Each row of a before or after table is a point. The points were changed in one or more steps. Then noise was added and the rows were shuffled. The steps act on columns, c1 being the first. Name the steps. A step turns or swaps two columns, mirrors them in a line or flattens them onto one, adds a multiple of one to another, or multiplies or shifts one. Angles are multiples of 10 degrees, from the lower column toward the higher: turns from -170 to 170, lines from 10 to 170 but not 90. Use the fewest steps. Two steps may share a column if one is a turn and the other turns, adds or multiplies; they go together, in the order done. Otherwise the lowest column goes first.

Before (13 x 2):
[[-12  41]
 [-93 100]
 [ 35  11]
 [-17 -34]
 [ -8 -34]
 [-57  88]
 [ 17  17]
 [  3   3]
 [-38  -1]
 [-27  30]
 [ -9 -20]
 [-47   1]
 [ 34 -22]]
After:
[[ 23 -22]
 [ 42  11]
 [-20 -19]
 [-31 -34]
 [  5   0]
 [-38  -1]
 [-13  30]
 [-14  88]
 [-46   3]
 [ 25  18]
 [-27 -33]
 [  7  42]
 [-43 100]]
Steps: add 0.5 times c2 to c1

Before, 12 rows:
[[  7 -21  11 -46   5  43]
 [ 52 -26  22  13  -6  23]
 [ 15 -16  31   0   8 -19]
 [ -2 -23   7  21  35 -23]
 [ 16  -9  34   8  -4  22]
 [ 18  18  10  40 -26  -4]
 [  3 -26 -19  11   5 -29]
 [ 18  35  15 -14   3  34]
 [ -5  -8 -12  14  -6  -2]
 [  3  -9   5 -38 -19   1]
 [ 25 -47  57 -14  12  -3]
 [ 17 -10 -13  12  -5  19]]
After:
[[  -3   16   11   -7   15   -4]
 [  -5 -122  -22    4  -14    5]
 [   1  -49  -12    6  -47  -44]
 [   0   12   -6  -18  -38   -9]
 [ -21  -21   -1   -6   11  -20]
 [  10  -28  -36   -4   10  -22]
 [   9   62  -33    8   -1    0]
 [   6   84   -3   33   20   -4]
 [  -8  -22  -19  -25   39   17]
 [ -26   -1  -51   -7   13  -36]
 [  18   80  -59   12  -14  -33]
 [ -13   96   12    5   10   -2]]
Steps: turn c1 and c3 by -140 degrees; turn c2 and c6 by 130 degrees; multiply c2 by 2.5; swap c4 and c5

Before, 9 rows:
[[ 22 -19 -45  36  47 -16 -13  12  -1  -7  21]
 [  5  14 -20  58  12 -13  -1 -66  29  -7  51]
 [ 39  -4 -26  11 -36 -51 -31  15 -60 -15  -7]
 [ 52  21  11  -6 -16 -30 -46  36   8 -17 -25]
 [  1  10  13  25 -12 -12 -49  39 -37 -56 -27]
 [ 62   2 -34  57 -46 -13 -26  33 -23 -34 -47]
 [ 12  47 -21  69  27 -43  58 -14   5 -17  36]
 [  4  15  59 -42  92  70 -61 -32 -54  57 -67]
 [-18  39  39   4  49  62 -50  31 -49  82  -9]]
After, 9 rows:
[[  3  12 -23  50  -2 -22   3 -15  72  -8 -51]
 [ 41   0 -25   3 -33 -80 -30  57 -23 -19   9]
 [ 51 -31   9 -14 -13 -48 -43 -12 -34 -19  12]
 [  4 -43  61 -52 110 113 -60  58  24  62  49]
 [-22 -39  38  -8  45 102 -48  43 -39  82 -12]
 [  0 -21  17  16  -6 -16 -50  32 -38 -56  18]
 [ 10 -21 -23  59  12 -63  60  -3  15 -17 -55]
 [ 25  28 -45  26  45 -24 -14   1 -14  -6 -10]
 [ 64 -22 -35  44 -35 -22 -24  14 -34 -33  40]]
Steps: turn c2 and c11 by -150 degrees; add 0.3 times c11 to c5; shift c4 by -10; multiply c6 by 1.6; mirror c8 and c9 in the line at 130 degrees

Before (11 x 18):
[[-31  22  27   9  38  57  12 -78  40 -23 -48 -14  67  12 -14  52  30  14]
 [-22 -22 -14  10  38  48   7  41 -35 -52 -38   3  33  64 103  34 -44 -49]
 [ 81  42 -19 -77 -12  19  -4   6  21  28  14  10 -71 -35 -50  -5  20 -30]
 [-19  46  29  41  28  31  42 -38  55   8 -25   5  22  64  -2  33 -24  53]
 [ 27  67  38 -35  44  -9  23 -31  75 -21 -40   5  25 -27  -8  67 -12  36]
 [ -5  33  33 -25 -11  53 -32 -38  29   3 -39  20  36  15   2  53 -34  61]
 [-63 -47  14  18  90  15  13   8 -54  32 -10  57  54  26  78  53 -46 -11]
 [ 44  61  11 -56 -13   2 -26  -1  -2   0  74 -35 -44 -71 -34 -31 -36 -36]
 [ 93 -42 -55  33 -22 -50 -35  -1 -75 -25  72  48  -6 -44  -2 -62 -41   9]
 [-13  35  21  29  64  43   8 -15 -40   3 -70   5  42  14  67   5 -10  36]
 [ 20  36 -49   5 -18 -20 -63  46  10   5   6   4 -10 -35 -12 -32  -7 -40]]
After (11 x 18):
[[ 49 -35 -10  32  51  -3 -49  42  28   5 -62  42 -44 -49 -34 -28 -35  62]
 [-19 -73  41 -24 -29  44   8 -13  18   6  61  -4  40  36  63   7 -14 -10]
 [-63 -49  16  -6 -96  17  17 -11 -28  34   1 -56  52  -4  82  55 -46 -27]
 [ 80  -4 -25  46  36  18 -20  65  32  29  -1  -5 -69 -41 -52  -2  19  30]
 [ 24  -9  50 -12  20 -12   8  52 104 -10  24  -4  23  31  -8  63 -12  31]
 [-36  -5  43 -73 -16  58  -1  35  53 -20  39  19  66  15 -12  50  25 -12]
 [-19  -6  36 -55   5  31  50   2  78   5  12  -8  21  62   0  43 -22 -51]
 [-25 -29  -1  33 -47  39  16 -27 -25 -56  39  -3  25 -40 103  38 -46 -73]
 [ -6   5  48 -19  33  50 -37  30  36   4  25 -17  40  63  -1  54 -33  -4]
 [ 92  -7 -75 -16 -11 -55 -19 -40 -87 -26 -46 -44   0   3  -4 -59 -44  47]
 [ 22  -5 -54  31  43 -14 -54 -51  17   4  11   1 -15 -45 -16 -30  -9  29]]
Steps: turn c2 and c5 by 140 degrees; turn c2 and c9 by -40 degrees; mirror c3 and c11 in the line at 170 degrees; turn c4 and c8 by -120 degrees; turn c7 and c8 by 20 degrees; multiply c12 by -1; turn c14 and c18 by -80 degrees

Before, 9 rows:
[[  -5   -4  -20   10   -4   27   22   14    5    1  -10  -19    7   -3
    27  -10   10  -13   19  -11   -6   -6   71   30    7   10    1    9
   -22   -7  -12    0   18   13    4  -13  -40   17   25  -19    5   60
     5   27   -7    4  -20   25]
 [  12   -9  -26   12   -5   20  -26   12   -7   -3   14  -18   -3  -20
    13   -9    4   -3  -13  -13   -2   -7   11   18   15   -6   19   26
    36   11  -30   -2  -25    6   59   34    1   17   18   13   -9   -8
    -7  -14   -6   -9   -5   -6]
 [  -6  -12   -7    3    0   30  -10  -11    9    5    8    6    4  -25
   -15  -13  -27   -3   -5  -23   22   -9   21   11    3  -17    7   23
    16   -3   -4  -23   15   17  -28    6    5   19   19   14   33  -11
    -3  -26    1   16  -14    1]
 [  12  -11  -30    6   -5  -39  -35   11  -29  -26   -9  -10   -7  -14
    16   -3   -1    5   13  -25    4  -20  -10  -19    9  -24   25   30
    30   11   29  -11   -1    8  -31   17   18   24   21   -3   -2  -17
    15  -10   -9   16   12  -12]
 [   4  -14  -31    2   -4   14   20  -19    4    7  -18    1    2   51
   -21   11  -36  -21    0   31   -5    0   -5  -13   -9   -5   -2   15
    17   -7  -10   -3  -26   -4   34   12   18   19  -16   11  -11  -13
     1  -21   -5   17   -2   30]
 [  -5   12  -24    9   23   30    2   16  -16  -18    5   33   16   20
   -19   18  -24    5    3  -24   10  -15   -5   30  -16  -79  -37   -4
    37  -15    9  -14   16  -48  -13  -20    1   15  -66    4   37    5
    -8  -27  -23   15   11   26]
 [ -39   24   -1    1   -4   -3   21  -28  -27   -9   15  -12   12   31
    17  -11   15    0  -11  -15   -3    5   10   12    5   -4   16   13
    24    7   28   -3   19    8   -2  -14  -17   -2   19    8   31   15
    11   78   -3   -1   -4   -3]
 [  -1   -8  -17   -1    5  -66  -32   -7    3    7    5   -8  -11  -18
   -24   -9    8   -2   30  -25   33    4  -21   28   14   -2  -10   26
   -22    0   22    3    5   -3   -3   -7   18  -65  -27   -7   37    8
     9   59   -2    5  -18   -7]
 [   3    1   74  -15   16   18    1  -12    7    4   16   -4 -121   34
   -13   -7   12    4    6   -6   16    2  -19   32    9  -32   17    7
     9   -3   23  -11  -26   16   14  -22   19   17   25    5   42  -13
    -9   24  -24   -7  -12  -12]]
After, 9 rows:
[[  3   2 -52 -17  13  11   8 -10   8   3  17  -1  91 -16 -12   1  13   5
    7  -5  18   6 -14  35  12 -32  19   8  12  -2 -24  -7 -30  18  14 -52
   83  22  23 -31  42 -15   3  18 -22  -7 -12 -11]
 [ 10  -9  40   9  -6  20 -15  12  -8  -3  13 -23   1  24  13 -12   4  -4
  -15 -13  -6  -2  11  18  11  -8  19  22  34  11  29  -4 -24   3  58   5
    1  16  16   8 -10  -8  36 -22  -3  -8  -4  -5]
 [-42  22 -11   0  -2  -4  38 -29 -27  -8  17 -12 -20 -16  14 -15  16   1
  -14 -11  -4   3   8  11   9  -2  14  15  29   6 -23  -2  22   8   0   7
    0  -2  19 -31  33  15 -39  71  -4  -1  -6   1]
 [ 11 -13  32   7  -3 -42 -15  10 -32 -25 -10 -11  18   4  14   4  -6   8
   14 -22   6 -23 -14 -21  10 -29  28  30  31  12 -25 -13  -2   8 -34  16
   -5  27  20  13   0 -16 -49 -23 -11  14  13 -11]
 [ -2  -9  -7  13  -3  26  21  10   6  -1 -10 -21 -36 -18  25 -23   9 -12
   21 -10  -4  -9  71  34   9   6   2   7 -21  -6  12  -5  20  14   5  23
   24  16  30  16   4  61  -3  28  -5   1 -23  28]
 [ -5 -15   7   2  -1  29 -13  -9   9  10   6   6   4  29 -12 -11 -30  -2
   -8 -25  23  -9  23  11   2 -16   9  23  20  -1   4 -25  12  17 -28   6
   -5  18  21  10  35 -15  10 -25   4  17 -13   3]
 [ -3  -7   0  -1   7 -63  19  -8   4   6   6  -6  21   3 -22  -2   9  -3
   32 -28  34   9 -20  29  16  -6 -10  25 -17   4 -17   3   7   0  -5  23
    0 -66 -25  22  39  11 -31  28  -2   7 -21  -8]
 [  4 -16  23   1  -3  16   0 -18   6   8 -20  -1   8 -23 -23  18 -31 -22
   -4  30  -7  -1  -6 -13 -14  -7  -4  15  15  -6   8  -3 -24  -4  39  19
  -12  17 -13 -48 -11 -12   4  -4  -8  19  -6  31]
 [ -4  12  -6  10  18  28 -11  15 -15 -16   3  27 -10  -9 -19  14 -22   5
    0 -23  10 -16  -4  31 -15 -77 -35  -6  36 -13  -8 -12  18 -48 -10  30
  -11  15 -64 -19  36   5  11 -20 -24  17  14  27]]
Steps: turn c3 and c36 by -120 degrees; flatten c7 and c44 onto the line at 60 degrees; add 0.3 times c37 to c16; turn c13 and c37 by -130 degrees; turn c14 and c40 by -130 degrees; turn c31 and c43 by -160 degrees; multiply c43 by 2
